Each row of a before or after table is a point. One or more steps were done to the points. Then noise was added and the rows were shuffled. The steps act on columns, c1 being the first. Write out the steps. A step turns or swaps two columns, mirrors them in a line or flattens them onto one, adds a multiple of one to another, or multiplies or shifts one. Angles are multiples of 10 degrees, from the lower column toward the higher: turns from -170 to 170, lines from 10 to 170 but not 90. Use the fewest steps. Two steps may share a column if one is a turn and the other turns, adds or multiplies; they go together, in the order done. Otherwise the lowest column goes first.

Before (9 x 3):
[[  7  -3  14]
 [ 22 -35  -6]
 [-60   5   9]
 [-45   2   2]
 [ 30  -1   6]
 [ 17  -3   1]
 [ 21   2 -24]
 [ 13  -9 -37]
 [ 26 -54 -19]]
After, 9 rows:
[[ 10 -52 -28]
 [ 25   4 -31]
 [ 16  -3   4]
 [-58   5  11]
 [ 28  -3   8]
 [ 13 -33  -7]
 [  9  -7 -46]
 [  8  -2  17]
 [-43   1   4]]
Steps: add 0.3 times c2 to c1; multiply c3 by 1.3

Before, 14 rows:
[[-25 -17  -2  -2   9  20  32  12]
 [-28  22  17 -22  14  32  12  15]
 [  3  15  13  11 -23   3  24   1]
 [-16 -17  18  10   4  -4  -6   0]
 [ -5 -23  15  14  18  15  -8  16]
 [  2  -6   9 -24  22  24  20 -19]
 [ -4 -23 -15 -20  17  10  -6  -9]
 [-28   4  -5 -16 -20 -10  22  18]
 [ -1   8  25   1  22  -2  -2  13]
 [ -5  17 -13   8   9 -13   3  -9]
 [  3   4  27  16   8  26  -5 -25]
 [ -5  -2 -14   5  -4  -6  22 -16]
 [-20  22  18 -10  -9 -14  38 -12]
 [-18  19  28   8 -23   4  13 -15]]
After:
[[-17 -17  18  12   7  -3 -23   1]
 [ -6  16 -14   8  12 -14  20 -10]
 [-31  24  16 -23  21  32  33  14]
 [ -2 -22  13  13  29  16 -30  15]
 [  3  14  14  13 -38   5  40   1]
 [ -7   0 -14   4  -7  -6  21 -16]
 [ -2  10  24   2  37  -3   6  14]
 [-27   2  -4 -15 -31 -11  24  17]
 [-26 -16  -1  -4  14  21  13  12]
 [  1  -7  12 -25  35  26  15 -20]
 [  3   6  26  20  11  27   0 -25]
 [-16  19  28   9 -37   2  31 -14]
 [-20  21  17 -11 -16 -12  61 -14]
 [ -4 -22 -17 -20  25  11 -29 -10]]
Steps: add 1 times c2 to c7; multiply c5 by 1.6

Before, 13 rows:
[[ 13  12 -17  -4   5   2   8   9   5  -3  19]
 [ 25 -16   6  12  18  21 -21   1  -9  20 -17]
 [  1  -1  23  20  -8 -11  -3 -13   5 -19  -2]
 [ 11  16  13  11   8  19 -23  21  24  17 -18]
 [ -1   1  -7   2   8 -16  -6  10   4 -14 -24]
 [ -6   7  23 -29   2  -1 -34 -20  24  19 -12]
 [  0  -1 -13 -11 -16  -5   3   0  17   4 -18]
 [ 15   3 -18   8 -10  19   1 -18 -15  19   1]
 [ 18  -2  17  -3 -22  -3   3 -10 -10 -10  13]
 [  9  -1  15  11 -15   4 -30   3  -4 -14   0]
 [ -1  18  11 -12  23  24  10  -8   0 -13 -22]
 [ -6 -23 -13 -15   1   8  -1   2  -1 -20   7]
 [ -6   8  22  -7  15  14  11   4 -22   3  23]]
After:
[[ 11   1  16  13  -9   1 -40   2 -15 -31   4]
 [  3   1  20  20  -7  -4 -17 -12  -4 -38  -2]
 [ 15  13 -16  -4   0   1   7   8   8  -4  19]
 [ -2  10  22 -29 -20  -2 -59 -21  20  38 -13]
 [ 18  -4  20  -4  -6  -2  -4 -10 -24 -20  15]
 [  1  -1 -11 -11 -24  -2 -33   0  -1   9 -18]
 [ -7   9  22  -5  28   8  48   3  -4   7  22]
 [ 17   3 -17   8   5   9  10 -18 -18  39   0]
 [  0  20  12 -11  17   9  33  -9  18 -26 -21]
 [ 23 -16   7  14  20   6   5   1   9  41 -16]
 [ 11  15  12  10  -9   7 -44  19  20  32 -21]
 [  1  -1  -8   1   0  -6  -2  10   9 -25 -25]
 [ -8 -24 -12 -15   4   3   0   2  -1 -42   8]]
Steps: turn c5 and c9 by 50 degrees; add 1.5 times c5 to c7; multiply c6 by 0.4; multiply c10 by 2

Before:
[[ 25 -30 -16 -17 -34 -42 -21  -4 -23  37 -18 -22  -5 -51]
 [-39   5 -19  39  24  -9 -15  11   0 -10  -4  28 -32  27]
 [-22  -5   7  41 -27 -28 -35  23  18  12  -2 -14   5  10]
 [ -8  39 -12  33  27 -43  10   0  27   3 -18   5 -38  14]
 [-33 -10  -5  37 -20 -22   4  39 -15 -24  13 -30  16   5]
 [-16 -10  -5 -12  17 -38 -41  34  17   7  -7  41  28 -29]
 [-35   6   0  34 -40 -11  13  -2 -19   1  19  42   8 -38]
 [ 20  35  32  57  18 -34  -4  15  11   4 -46 -16 -25 -15]
 [ 27  23  -4  57 -22   7  -7  37   8  37 -12   3  -7  10]]
After (9 x 14):
[[ 22  10  -4  47 -21  20  32  24   6  50  18   4  -6 -23]
 [-37  14  13  20   4  -5  32  12 -14 -13  40 -51   6  22]
 [-23  16 -17  50 -12 -22  -3  18   5   4  25  13   8 -18]
 [ 17  51 -32  45 -39   2  35  24 -13  39 -34  13 -26  10]
 [-17  23 -10  15   1 -33 -39  34  18 -34 -20 -47  30  -1]
 [-34  12  14  26   6 -22  29  38  -9 -49  24  31  17 -16]
 [ -9  56  -5  14 -10   1  30  -7  29  61 -31   0 -33 -14]
 [ 24  10  30   3 -29 -51 -29  22 -10  44  28   4  -7  49]
 [-41   7  17  40   6  -8  13 -10  14  38 -25 -16 -31 -36]]
Steps: turn c2 and c6 by 50 degrees; mirror c3 and c9 in the line at 110 degrees; turn c4 and c7 by 40 degrees; turn c5 and c11 by -70 degrees; turn c12 and c14 by -160 degrees; turn c8 and c14 by -30 degrees; add -1.5 times c13 to c10

Before (8 x 20):
[[ 11  15  44 -11 -14 -25 -12  30 -23  14  -7  17 -30  19   0 -34  25 -23
  -10  35]
 [  8  18  13 -10  -4  16   1 -44  14  22   8  -9 -50   5  25  12 -25  35
  -11 -18]
 [-17 -23  17  10  27   5  -2 -18  43  35  11   9  25  -4  42  -8  -8 -36
   15   2]
 [-19  -7  -5 -13 -15  -9  -2  -8 -60 -28 -13   4  19  44 -11   1 -34  12
    0   4]
 [-29 -28  11 -12  -9 -19   1  34 -19 -22 -21   9  11  -6  15  27 -11   5
   37 -13]
 [-31   2 -12 -18  28 -25 -16 -28  17 -28  16   5  45   3 -21 -19   8  24
   32   4]
 [ 17 -35   4   0  29  21  31  35  19 -28  -7  16  -9 -18 -37  -5 -25  46
  -30  25]
 [ -7 -13 -12  -3  36 -24  25  25  16  36 -23  14  19 -34  48  30  31   4
  -23   7]]
After (8 x 20):
[[-33   7 -16  24 -37 -16 -15 -29  18 -28  16   3  46   4 -11 -22 -22   6
   36   2]
 [-18  -5  -6  26   0  -4  -5  -8 -59 -30 -17   5  21  43  33   2 -20 -17
   -3   2]
 [-21 -24  15  29  -1 -13   0  37 -16 -23 -19  13  12   1   8  27  14  -7
   34 -13]
 [ -8 -17 -10  37 -31 -18  27  21  12  39 -23  16  23 -37 -22  30  57  22
  -23  11]
 [  5  15  12  26 -22  13   3 -41  11  23   8 -10 -50   5  30  13  20 -24
  -12 -11]
 [-16 -24  15  46   8   8  -6 -16  42  35  16  13  26  -2  13  -8  37  43
   16   0]
 [ 19 -36   6  37 -55  13  29  33  25 -22  -7  18  -9 -19  18  -7 -41  -5
  -26  23]
 [ 11  13  45  31  28 -21 -11  29 -26  14  -4  22 -30  20 -24 -34   9   6
   -9  29]]
Steps: shift c4 by 40; turn c5 and c18 by 130 degrees; multiply c6 by 0.7; turn c15 and c17 by 80 degrees
